Each row is a point. Before rounding, the points of a table are all equally far from one centre. They may lie mostly on one side of it. Where is the centre, to within rounding?
(in the rows, 128 means zero)

Points, 6 rows:
[[112  98 172]
 [111  93 166]
 [162 161 142]
 [127 114 190]
 [104 118 133]
 [154  93 190]]
Centre: [150 114 147]

Points (11 x 6):
[[137  82 156 106  76 100]
 [159 105 183  84 103 120]
 [139 111 191  87 100 129]
 [166 114 160 105 161 143]
 [161 123 192 104 130 124]
 [164  74 157  86 110 125]
 [155  72 169 100 118 110]
 [128  82 132 162 104 139]
 [139 110 138  58  96 124]
 [160  89 177  95 101 146]
 [125 135 159  63 123 114]]
Centre: [136 117 139 116 115 126]

Points (13 x 9):
[[ 74  78 185 128 145 101 172 117 113]
 [ 61  85 132 122 157 133 115  88 133]
 [ 79  90 133 131 135 156 118 100 160]
 [ 89  86 137 105 162 105 144  92 153]
 [ 68  67 123  97 170 139 147 115 151]
 [ 55  74 121 132 125 138 142 135 139]
 [ 83 108 181 144 124 167 118 159 142]
 [ 75 129 137 187 164 140 138 160 124]
 [110  97 142 140 139 175 117  78 138]
 [ 76  98 152  88 115 131 147 136 158]
 [ 62  99 168  99 137 181 116 111 126]
 [ 83  68 179  92 155 126 148 125 150]
 [ 92  72 172 118 122 151 136  92 139]]
Centre: [106 111 143 121 158 145 148 134 107]

Points (21 x 14):
[[136 100 137 119 107 156 155 137  64 102 157  68 127  98]
 [148 141 124 122 131 136 198 142  80 110 162  95 151  77]
 [167 147  92  83 135 111 157 120  94 122 136  99 140 101]
 [106 153 101 106  94 157 133 119  69 116 149  79 172 116]
 [154 132  83 110 122 110 190 119  88 108 168  77 141 103]
 [123 106 116 136 148  93 177 151  94  97 145  83  82  83]
 [147 150  96 140 124 117 165 145  74 118 197  88 102  49]
 [165 136 126 125 103 111 162 153  90 117 153 103 143  76]
 [173 143 170 158 118 124 134 126  72 112 145 106 102  96]
 [153 165 111 109 118 126 151 161  33  99 169  75 121 101]
 [172 136 137 116  91 138 151 127  96 106 152  90 124 113]
 [146 144 114 134  93 155 194 145 106 101 163  90 109  93]
 [125  93 111 153 139 125 169 134  41 107 182  72 144  94]
 [188 116 114 122 173 131 145 128  67 123 148  88 138  98]
 [124 165  96 137 156 116 202 137  86  82 178 119 137  93]
 [149 134 103 127 105 140 196 162  83 102 148 124  87  96]
 [154 123 125 136 130 129 187 144  93  70 140 110 126 107]
 [130 138 153 143 131 131 178 125  83 112 160  84 126  52]
 [151 135 125 108 160 142 183 126  89  95 156 135 113  80]
 [169 176  96 114 101 121 155 128  68 124 160  89 141  77]
 [104 125  86 126 113  90 189 135  58 151 128 113  86 138]]
Centre: [118 147 101 149 139 133 141 127  77 128 150 104 112 114]

Points (25 x 20):
[[123 106 139 115 140  95  96 149 125 189 125 211 134 105 161 137 150 178
  125 128]
 [141 106 123  97 123  95  93 120 154 215 123 172 119  92 149 169 150 163
  148 141]
 [126  89 147 171 175 105  81 129 134 182 130 183 135 127 167 123 159 185
  178 140]
 [103 113 132 125 119 105 110 134 137 155 179 208 127 100 150 144 153 196
  160 113]
 [102 120 118 138 111 103  65 132 146 148 109 206 119 117 169 137 144 161
  177 153]
 [140 119 162 144 149  97  98 111 132 168 100 199 139  96 147 115 159 204
  160 181]
 [119  92 155  71 134 116 149 158 111 180 111 209 145 108 149 132 163 168
  164 162]
 [107 129 105 126 152 101 127 148 124 170 158 202 158 116 152 107 131 170
  178 109]
 [122  98 146 132 145  91  95 129 167 189 128 194 130  99 170 124 129 197
  177 160]
 [115 123 148 107 107  92 100 118 120 193 113 171  91 121 160 129 142 184
  158 119]
 [149 127 120 148 122 107  96 132 139 195 125 212 122 107 145 129 155 166
  181 140]
 [ 80 121 129 119 121 110  86 160 145 179 134 170 121  94 145 169 139 184
  139 120]
 [114 117 178 113 153 127  80 112 139 170 116 204 148  89 174 161 159 179
  144 134]
 [117 104 152 136 143  92  87 146 158 193 136 187  97 115 147 146 162 184
  139 153]
 [ 94 134 130 145 109  93  81  94 120 167 114 176 136 121 148 133 139 188
  178 135]
 [112 106 109  93 162  88 104 135 127 175 157 187  80 103 155 135 119 197
  162 127]
 [107 135 114  97 131  71  83 150 134 176 135 184 111  99 154 134 133 178
  158 136]
 [106 103 130 101 113 101 126 116 131 182 151 201 139 129 169 134 148 178
  138 144]
 [144 111 133 112 103  98 108 160 139 197 128 191 130  95 140 133 154 152
  127 150]
 [ 96 111 140 117 128  84  93 117  92 161 146 168 151 110 124 112 117 199
  148 155]
 [131 125 150 134 137  82  94 124 128 173 149 188  89 103 162 106 157 188
  146 164]
 [125 106 126 146 121 103 110 133 146 155 158 208 178  90 130 135 125 185
  149 127]
 [127 116 144 123 118  70 116 136 114 162 138 180 146 113 171 136 114 198
  167 142]
 [133 125 113 145 137  56 127 116 122 173 146 184 121  76 159 144 160 190
  154 119]
 [ 90 112 154 125 117  97 117 138 180 147 115 206 136 109 128 149 143 199
  172 110]]
Centre: [122  98 136 122 157 123 130 119 134 131 118 151 119  92 131 135 144 144
 165 139]

Points (29 x 24):
[[ 81  79 123 107 150 135 107 184 176  55  89 164 171 123 142 117 122 172
  128 114 153 135 126 110]
 [ 64 110 146 132 134 132 123 196 181  62  91 167 181 114 128 109 118 158
  134 127 127 149 125 101]
 [103  84 140 109 127 122 127 197 186  40 102 154 156 124 138 109 108 136
  114 117 129 140 142 117]
 [ 80 101 127 119 148 130 104 180 199  77  75 157 167 139 142 107 111 168
  152 107 127 129 112  96]
 [ 68  75 111 123 153 140 108 193 182  62  91 119 176 136 146 115 113 170
  121 124 136 135 126 126]
 [ 74  81 113 125 171 129 132 192 170  38 106 115 161 149 144 133 122 162
  125 113 142 107 123 131]
 [ 69 101 135 120 152 128  89 191 158  67  94 150 166 116 158 109 104 157
  123 104 118 160 145 108]
 [ 75  61 125 132 149 146 108 190 171  64 101 145 175 121 123 113 142 159
  143 132 129 151 125  98]
 [ 61  85 150 136 162 108 120 176 165  67 116 161 128 121 139 118 111 138
  141 134 131 162 159 119]
 [ 81  81 125 122 148 135 108 203 169  54 106 138 150 141 133 103  91 156
  108 110 143 150 107 101]
 [ 59  89 141 107 147 142 133 167 178  60 115 142 169 126 124 134  97 138
  104 118 123 146 135 108]
 [ 94  79 122 154 150 128 106 164 181  65  85 138 158 125 122 125 117 169
  117 114 120 142 160 106]
 [ 78  71 137 114 157 119 100 169 186  55 111 138 145 136 152 112  95 175
  146 144 124 119 117 113]
 [ 87  83 131 125 154 132 115 209 174  58 103 144 178 112 127 113 125 150
  127 108 120 143 147 100]
 [ 86  90 107 123 148 115 109 203 187  54  89 136 154 139 128 124 126 169
  132 117 142 153 126 133]
 [ 81  77 119 132 157 116 130 199 197  79  80 151 157 123 164 109 106 150
  135 120 134 159 107 112]
 [ 68  70 135 152 140 138 104 193 169  67  91 136 169 117 130 145  95 156
  121 117 125 140 124 132]
 [ 60  93 137 128 158 126  95 190 179  50 100 131 176 107 129 127 124 159
  145 117 136 123 126 123]
 [ 67  95 148 135 132 153 139 185 192 100 118 150 161 148 143 136 110 165
  122 114 101 152 142 110]
 [ 81  97 129 109 177 134 107 189 177  67  97 156 155 112 160 122 124 152
   97 137 116 157 126 115]
 [ 66  64 118 151 139 129  99 173 155  50  94 152 152 120 127 101 116 139
  154 132 117 141 144 109]
 [ 62  89 120 133 163 123 122 183 177  63 105 154 163 139 123 109  94 170
  125 129 150 135 146 132]
 [ 68  82 137 117 162 133 121 171 170  43 105 142 161 123 121 131 102 165
  139 116 130 151 127 114]
 [ 79  98 118 112 154 121 109 177 184  39  97 134 147 134 138 101 125 167
  146 116 134 151 146 116]
 [ 65  81 139 139 161 135 111 181 189  78  88 147 164 135 113 135 108 157
  119 104 141 136 102 121]
 [ 53 106 136 127 149 156 115 189 161  65  89 123 126 151 129 124 126 160
  144 116 148 160 125 109]
 [ 70  79 140 121 135 134 111 180 193  63 100 114 142 124 117 122 102 148
  116 109 149 126 139 114]
 [ 72  76 149 141 125 130  98 182 181  49 100 144 160 150 146 122 118 163
  112 124 127 140 126 108]
 [ 74 103 107 140 149 131 122 199 196  53 112 154 175 118 130 121 117 153
  134 123  97 135 132 124]]
Centre: [103 113 124 136 135 124 130 161 141 100 120 133 148 127 147 114 128 140
 133 125 129 122 111 125]
